Each row is a point. Each copy is the shape, with its points in the same order, stretched, turned, moved and blurred by noise. Some copies are also mirrored. Which?
In the rows, 128 means zero.

Shape (7 x 2):
[[121 177]
 [ 98 116]
 [122 137]
 [141 146]
 [104 106]
 [149  89]
 [168 109]]
Copy 1 (7 x 2):
[[108  83]
 [ 98 163]
 [120 122]
 [139  94]
 [109 169]
 [160 147]
 [176 108]]
Copy 1 is: mirrored
Copy 2 (7 x 2):
[[166  88]
 [135 164]
 [141 122]
 [144  92]
 [125 167]
 [ 98 134]
 [109  89]]
Copy 2 is: only turned
Copy 3 (7 x 2):
[[132 181]
 [ 90 125]
 [114 137]
 [152 151]
 [ 90 112]
 [131  82]
 [168 102]]
Copy 3 is: only turned

Shape (6 x 3):
[[108  98 151]
 [106 137 120]
 [133 152 117]
 [151  74 111]
 [ 88 149 148]
 [147 156 156]]
Copy 1 (6 x 3):
[[ 95 124 152]
 [143 160 128]
 [134 157  99]
 [120  76 142]
 [118 179 134]
 [ 78 148  83]]
Copy 1 is: mirrored
Copy 2 (6 x 3):
[[141 135  64]
 [143 134 124]
 [127 110 151]
 [ 87 149  80]
 [173 120 112]
 [130  72 132]]
Copy 2 is: mirrored

Shape (8 x 4):
[[119 101 154 165]
 [100 133 113 149]
 [134 160 159 116]
 [188 133 119 115]
 [150 147 147 140]
 [151 158 187 118]
 [109 103 101  99]
 [ 99 154 101 155]]
Copy 1 (8 x 4):
[[100 172 143 131]
 [ 96 112 142 116]
 [136 108 117  76]
 [177 150 122 137]
 [134 135 142 101]
 [147 131 114  68]
 [134 123  86 142]
 [ 89  89 161 106]]
Copy 1 is: mirrored
Copy 2 (8 x 4):
[[110 109 170 121]
 [154 108 163 131]
 [159 159 133 131]
 [165 141  87 118]
 [164 147 129 110]
 [151 174 133 120]
 [127  95 143 169]
 [181 113 155 125]]
Copy 2 is: only turned
Copy 3 (8 x 4):
[[100  54 107 162]
 [ 81 125 137 145]
 [169 124 131 157]
 [149 150 116 104]
 [140 123  99 156]
 [190  95 114 173]
 [124 130 190 106]
 [ 69 155 134 151]]
Copy 3 is: only turned

Shape (10 x 6):
[[100  78 127 106 112 113]
 [ 82 123 176 141 132  96]
 [135 126 107  90 116 153]
 [118 141 117 148 126 117]
 [129 112 128  87  57 153]
 [162 127 127  99 124 143]
 [124 116 118  78  94 147]
 [112 153 148 159 176 143]
 [131 121 149 158 148 120]
 [143 169 132 130 166 115]]
Copy 1 (10 x 6):
[[106 152 124 162 171 161]
 [108 181 125  97 133 194]
 [139 130 110 136 157  94]
 [139 127  88 103 115 152]
 [170 145 124 176 151  95]
 [149 109 139 127 137  93]
 [137 150 118 158 159  95]
 [134 134 117  46 146 163]
 [142 116 137  89 127 170]
 [115 125 106  67  98 127]]
Copy 1 is: mirrored
Copy 2 (10 x 6):
[[133 174 172 122 151  81]
 [ 97 104 204  94 119 121]
 [164 175 123 119 146 138]
 [140 109 134 127 108 113]
 [186 180 157  65 152 115]
 [138 154 109  95 157 143]
 [169 179 153  94 156 130]
 [ 90 111 114 125  85 156]
 [ 93 114 119 112 122 112]
 [109  93 115 124 120 172]]
Copy 2 is: only turned
